Each row is a point. The window is the flat piece filled in between its corners: a triangle in 3 columns, a solid with four corners in 4, and so on. A path goes straight from each point to the next, and from the last back to the first. List the points from which the path goes on through the window.

Window:
[[-15  39 -63  31]
 [-30 -39  43  13]
 [ 38   4 -27 -21]
 [  6  25 -12  29]]
Path:
(1): [-17  50  -7  -2]
(2): [-48  25 -13 -17]
(3): [ 15 -43  -4  43]
(4): [ 38 -12 -77  26]
(5): [ 12  28  28 -34]
(6): [-10  16  29 -18]
(7): [ 11 -37  -2  40]
(8): [-13 -40  11  25]
(9): [-32   9  -5  -3]
(10): [-15  62 -40   7]
(11): [  2  -7 -47  52]
(12): [ 24  -1 -25  55]
Through the window after points: 4, 10, 12

Window (6 x 6):
[[ 32  22  23  49 -81  10]
 [ 29  12  21 -33  -4  18]
 [  2 -28 -35 -28 -25  40]
 [-10   6  75 -51  -5   5]
 [ 13 -67  31 -26  27  34]
 [  0  21 -18  26 -30  13]]
Path:
(1): [ 14 -34  20   8 -21 -35]
(2): [ 11  13  40  -2 -22  48]
(3): [-23  34 -10  55 -20  67]
(4): [ 31  -3   4  -2 -51 -16]
(5): [ 21  11  -4 -28 -11 -31]
(6): [ 29 -12   3  25 -43  82]
(7): [  3 -11  12 -21  17  76]
(8): [  3 -40   8 -43  -7  -9]
(9): [ 20 -12  16 -31  -5   4]
(10): [ 16  14  -4 -17 -17  83]
(11): [ -9  34  -6  14 -13  59]
(12): [ 12  -1 -17  21 -41 -22]
Through the window after points: 3, 9, 11

Window:
[[ 18   6 -19 -20  48 -43]
 [-20  -2 -42   4 -17 -30]
 [ 22 -45 -28 -29  33 -47]
 [-64  34   7 -61 -12  24]
 [ 51 -32 -18  51 -45  39]
 [-22 -36  22 -10  51  21]]
Path:
(1): [-41   6 -33 -63  12  31]
(2): [-39  18 -41 -22  23  37]
(3): [-17  11  16 -17   1 -17]
(4): [-11 -30  29  -3  27   4]
(5): [-11 -29 -56 -21  49  28]
(6): [-12  -2 -59  -6  27  -7]
(7): [  1 -19  39 -12  11 -33]
(8): [-37   3  52  -6   5   2]
Through the window after points: 4, 6, 8

Window:
[[ -27  -14    6  -40  -42   82  -24   20]
 [  32  -33   49  -12   25   16  -18   21]
 [  11  -44   36  -11   -6  -10   29  -19]
 [ -75   33 -110  -53  -22  -21  -33  -27]
 [ -15   42  -10  -42   -6   -6   15   -5]
 [  47   -8  -46  -21  -19   39   -3  -15]
 [  16  -30   33   19   36   40   31    3]
 [  34  -16   19   35  -24   23    0   17]]
Path:
(1): [-24   5  -4  -2  -9   3  -3 -71]
(2): [  4  40 -32 -66 -10   8  12  59]
(3): [-16 -14 -30 -43 -19  20  -3  30]
(4): [ -3  20 -10 -22   3  17  -3 -74]
(5): [ 11  10  36   7 -27  30 -24 -44]
(6): [  0 -31 -21 -24 -12  21  27  14]
(7): [ 21 -36  21   3   4  37  15  37]
(8): [ 26  -1  37   5   2  33   3 -60]
(9): [ -1  12 -14 -13  -8  27 -15 -27]
(10): [-19 -37 -38 -27 -25   7  33  23]
(11): [  6 -17   6 -18   2  39  71  51]
(12): [ 41 -29  63  21   4  56 -44 -30]
Through the window after points: 1

Window (8 x 8):
[[ 96  23  41  18 121  17  29  45]
 [-18  19 -25  32 -32  27  -9 -61]
 [-28  10  28 -13 -54 -18 -11 -47]
 [-12   0 -46 -28 -27  43 -16 -26]
 [-32  -5 -11  13 -25  -6  41 -17]
 [-50 -26   7  17 -34  32 -21 -28]
 [  5 -36 -25   0  11   8  -4 -54]
 [-25   7 -19  17   0 -24 -25  -8]]
Path:
(1): [-47  21 -21 -21  -1  27 -15 -49]
(2): [ -2  -2   8  44 -43   7  -6 -10]
(3): [ 17 -16 -13  29 -34 -26  -2   1]
(4): [-21  10  -9  -2  35  11  -3 -23]
(5): [-67  27 -20 -27   5   7 -12 -62]
(6): [ 36 -14  -3  52 -24   1   3  -1]
(7): [ -2 -24 -12   0 -48  -3  -5 -28]
(8): [-83  -2 -18  23  -8  32 -10 -56]
(9): [-18   6  -1 -28  -1  30  15 -18]
(10): [ 21 -13 -27  15  -7  25  -6 -26]
(11): [  3 -30 -14  13 -54   2  13 -24]
(12): [-87  11  18  15  21  39 -24 -26]
(13): [ -3  16  16   5  79   4  19 -30]
(14): [64  9  6 24 25  8 -3 39]
(15): [  2  -4 -23  22 -46  34 -18 -46]
(16): [-50  27 -16  -3  35   1  14 -38]
Through the window after points: 3, 5, 11, 13, 15

Window:
[[  15   30   -3  -37   31    1   11   41  -15]
 [   4   -5  -38  -19   10  -23   22   17   26]
 [  53    9  -16   28   64   29   20  -97  -37]
 [   9  -13   14  -75   -5   -7   42  -29   20]
 [  20  -25  -15  -37    3  -25   -8   55  -35]
 [  57  -13  -41  -60  -19   26   -8   13    1]
 [   9  -16  -47   -3  -10   13   57   42  -22]
 [   8   39   10   28  -11  -39   40   15  -10]
 [-119  -46   20  -11  -47   57    0   21   10]]
Path:
(1): [  3  22 -30 -23   4  -8  31 -23 -22]
(2): [ 30 -11  -4  15  25  -7  13   7   6]
(3): [  4 -18  16  11   0   5  39   7  19]
(4): [-10  34 -53 -17   4   3 -17   2 -49]
(5): [-14  33 -15 -50 -25 -14  43 -21 -48]
(6): [ 12 -36 -18  16  19  19  23  28  66]
(7): [ 17 -25  -7 -11  -4  -4  24  44  11]
(8): [-38  55 -38 -59 -32  -8  25  17 -31]
Through the window after points: 1

Window, 9 rows:
[[ 16 -60  -2   9 -48  43  18  69 -13]
 [-56  26  55  46  27 -55 -12  -4  62]
 [ -5 -35 -51   8  24 -31  36  -8  13]
 [-45  95  14  42  52 -56 -27   2  36]
 [  1 -37 -43  24   4 -43 -43 -17  -6]
 [ 47 -76 -15 -20  31  18  -7  30  11]
 [ 48  -4  -8 -25  -9 -25  -9 -45  37]
 [-40 -26 -23 -24   8   7 -18 -10   0]
 [ 42 -77 -21 -63 -21 -28  10  59   9]]
Path:
(1): [ 40 -24  27 -16  21 -24  52   2 -35]
(2): [  0 -19  18  -5   2  -5 -14   6 -38]
(3): [-15 -26 -10  -1   1 -18 -13  18  45]
(4): [  5 -34 -30  -3 -33  25  22  40  24]
(5): [ 16 -66  30  13  -6  11 -16  47 -39]
(6): [  8 -28  45   5  46  -2 -12 -38 -18]
(7): [-17  -2 -47  15  -3 -28  -3  23  46]
(8): [-50  26  -6  26   1 -18 -30  40  83]
(9): [ -1  21   5  23  47 -37  -4 -40 -12]
(10): [ 26  -6   9   2  25 -22 -10   7  -8]
(11): [  9 -33 -23  -1   0 -29  -7  23  46]
(12): [  6 -31 -62  13  -6  20  -6  49  43]
(13): [ -3 -44  38  -8  23 -16   4   9 -29]
(14): [ 21 -32  -5 -29  16 -22   0 -14 -14]
(15): [ -8   7 -68  21  -7   0 -22  33  68]
(16): [  9 -38 -28  -8   9  -3 -31   5  37]
Through the window after points: 4, 16

Window (11 x 11):
[[   8   15  108  -27   19   20  -28  -58   -3  -35    2]
 [ -27   12   20  -58   -3   -8   35 -108    0   59   11]
 [  41   -3   -3  -27    6  -12  -23  -22  -36  -15    4]
 [   3  -76    8    3   -3   34    8  -29  -20  -16   21]
 [   6  -16   -6   36   34  -35   13   -1   17   -1  -40]
 [  22   24   59  -24   42   10   12   60   45   30   21]
 [  48  -64  -15  -85  -59   25  -47  -17   82  -39   45]
 [ -16   37   18   35   56  -17   -2   40   13  -24   28]
 [  -8   15  -10   49    3   35   57   27    0   22  -23]
 [  24  -21   23   33  -15  -67   45  -46  -19  -34  -14]
 [ -36   10   -4  -65   23  -11    5   14  -17  -11   -5]]
Path:
(1): [ -6 -29  31  -8 -54 -12 -15 -41 -14  17   0]
(2): [ 39 -16  14   1  46  12  22 -14  34 -39  11]
(3): [ 35   4   0 -14  33  -1   4 -20   0 -26   5]
(4): [-29 -13  36  -6 -42 -28 -27  -3 -49  30   7]
(5): [ -2   0  23 -27 -56 -18 -45  -6 -33  16 -24]
(6): [ 17 -32  20 -34   4  12  22 -46  26  -7  16]
(7): [ 42   0  -3 -23  59  36  77  -8  19   5  17]
(8): [-10 -11  -3   8 -14 -21  -4   7   3  -4  -2]
(9): [-10 -11  25  -7 -39 -39  14  -4  -2  50   9]
(10): [ 27  17  18 -10  76  44   6   5  14 -43  10]
(11): [ 35  21  -3 -16  61 -24  54  -9 -15  -5 -24]
(12): [-35  -9  53  18 -24 -10  -9  -8   6  11  15]
(13): [-23 -31   6  -9 -14 -22  -4  -4 -18  31  17]
(14): [ 13   4  14 -62  46  48  33 -48   7 -66 -12]
(15): [  7 -33  24 -31  64  23  50 -23  43  -2  35]
(16): [ -9  36  30 -12 -58 -21 -25   8   0  29 -23]
Through the window after points: 3, 9, 13

Window:
[[ -7  12 -19  74  21  22  46 -21  -9  20  -6]
 [  5   0   3  51 -11 -26 -23  17 -20  13  16]
 [-92  28   4 -36 -15 -42 -16  15   1 -15  24]
 [ 14  -2 -31  18  -9  46 -28 -29 -43  41 -23]
 [-37  39  65 -22   9 -17 -40 -14  19 -31  10]
 [-55  15   6  -9 -69 -21   4  16  47   7   3]
 [  5   5   9  56 -25   8  30 -48 -61  -3 -14]
 [ 26 -58  -1 -80 -13 -41   3  65  28 -34  41]
 [-62 -20  -5 -35 -43 -16 -41 -14  43 -22  61]
 [ 28 -34   8 -50  -4 -55   9   9  11  37  43]
 [ 75  -6 -38  12  24 -36 -16 -39 -26  -3 -28]]
Path:
(1): [ 15  37  -9 -15  -7   6   1 -19 -12  23  23]
(2): [-55 -52  13  -7 -26 -26 -15   1   9 -25  -5]
(3): [-34 -41  24  -7   5 -42   3  30  -5  -4  -3]
(4): [-30  50 -10 -19 -41 -14 -17 -32  24 -10  50]
(5): [ 14  44 -15  -1 -19   6  -1  24 -27  22  17]
(6): [-30 -53 -17  29  -7 -33  -1 -39 -10  -5  -6]
(7): [-35 -48   4   8  20 -23 -71 -37 -16   9 -38]
(8): [ 23  41 -17  -9 -43  15  28   7   6   5  48]
(9): [ 29  43 -42   2 -13   1   0  -7 -30   9  16]
(10): [ -3 -67  37  35  20 -46   1 -21  13   7 -13]
(11): [-50 -74   2 -20 -63 -32 -33  -6  49   2 -36]
(12): [-15  67   4  -9 -28 -13  30  31  12   2  49]
Through the window after points: 7, 9, 11

Window:
[[ -32   20  -98   -3    0   23   70  -29   -9  -10   45  -30]
 [ -46   -7   16  -25  -25   44   -8    7   21  -27  -42    2]
 [ -76   -1   21  -43   20  -14    7  -13   70  -35    5   35]
 [ -22   54  -69  -15   14   18  -44   -6   10  -26   -6  -17]
 [  17  -21   -5  -67    8   -6   18  -29    2   21   24  -71]
 [-106   -4   -6  -17  -24  -16  -16    8   22   22  -23   39]
 [ -43   16  -49   -7   42   47  -10  -47    2   27   17  -36]
 [   4  -16   98   -7    2  -26   10  -56  -51  -58    1  -15]
 [ -55  -16  -90   -6   16   12    5   -8   27  -26  -12  -75]
 [  55  -34   23    9  -22    2   -5  -56   -7    1   57  -49]
 [ -23   -5   35   32   10  -16    8   53   33   19  -32   73]
 [   6  -83   -7  -15    0   12  -30   37  -10    8  -23   46]]
Path:
(1): [-12  -6   1  -9  10  19  -5  -2   7 -15  19 -30]
(2): [-46   1   2   7 -27  15   4  44   4 -13  35 -56]
(3): [-12 -10 -36 -26  15  13  -5 -39  25  12  -2   2]
(4): [-25   2   6  -9   2 -19 -12 -93   0  -9 -57 -34]
(5): [-39  -9   8 -25  20  21  12  22  17 -23  49   7]
(6): [-55   6   7 -22  -1  26 -17  29   9 -40  20 -44]
(7): [  5 -27  -6  -3 -14 -33  24 -50  28  10 -35  64]
(8): [-25 -21  -8 -20  -9  12  10 -34   9  -1 -29 -22]
(9): [-48  18  -4 -15  15  24 -26  47  22 -54  42  -1]
(10): [-51   0   9  -6  13   1 -12  20  11 -21  24 -19]
(11): [-12   3  -9 -14   5  -6  14 -32  33  -4 -42  49]
(12): [ -1 -13 -24 -17 -10  10   4 -40   7 -12  -7 -28]
Through the window after points: 4, 8, 10
